Each row is a point. Each copy is the shape, with its points in the same order, turned, moved and blurred by noise. Some copies are also mirrored. Which?
In the rows, 128 means zero.

Shape (6 x 2):
[[115 137]
 [ 84 144]
 [121  84]
 [160 161]
 [121 177]
 [104 141]]
Copy 1:
[[130 110]
 [109  82]
 [104 155]
 [183 129]
 [169  85]
 [121 102]]
Copy 1 is: mirrored
Copy 2:
[[111 130]
 [ 83 138]
 [141 176]
 [142  88]
 [100  94]
 [101 133]]
Copy 2 is: mirrored
Copy 3:
[[128 142]
 [128 174]
 [174 117]
 [ 89 105]
 [ 84 150]
 [123 152]]
Copy 3 is: mirrored
Copy 4:
[[142 134]
 [174 152]
 [142  89]
 [ 99 162]
 [139 184]
 [152 147]]
Copy 4 is: mirrored

Shape:
[[129 126]
 [111 160]
 [136 156]
 [192 117]
 [127 160]
 [103 131]
 [143 174]
 [192 116]]
Copy 1, 8 rows:
[[131 121]
 [153 147]
 [124 145]
 [ 69 116]
 [135 152]
 [151 116]
 [127 163]
 [ 68 113]]
Copy 1 is: mirrored
Copy 2, 8 rows:
[[123 133]
 [123  95]
 [144 110]
 [170 178]
 [136 103]
 [101 112]
 [163 103]
 [165 173]]
Copy 2 is: mirrored
Copy 3:
[[119 130]
 [143 156]
 [149 134]
 [150  65]
 [149 147]
 [109 148]
 [171 142]
 [149  66]]
Copy 3 is: only turned
Copy 4, 8 rows:
[[126 131]
 [153 106]
 [157 131]
 [135 195]
 [159 121]
 [125 106]
 [177 131]
 [133 194]]
Copy 4 is: mirrored

Shape (9 x 3):
[[130 118 138]
 [132 155 101]
 [132 103  70]
 [155 114  94]
 [148  67 175]
 [ 99 130 162]
 [100 123 144]
 [102  88 137]
 [131 143  99]]
Copy 1:
[[122 124 129]
 [151 111  83]
 [128  58 103]
 [153  79 124]
 [106 127 190]
 [103 155 115]
 [100 137 109]
 [ 86 112 133]
 [140 101  92]]
Copy 1 is: only turned
Copy 2 (9 x 3):
[[140 136 113]
 [138 119 164]
 [172  69 132]
 [187  96 138]
 [175 148  58]
 [113 144  93]
 [123 128 108]
 [131 107  80]
 [137 117 156]]
Copy 2 is: mirrored
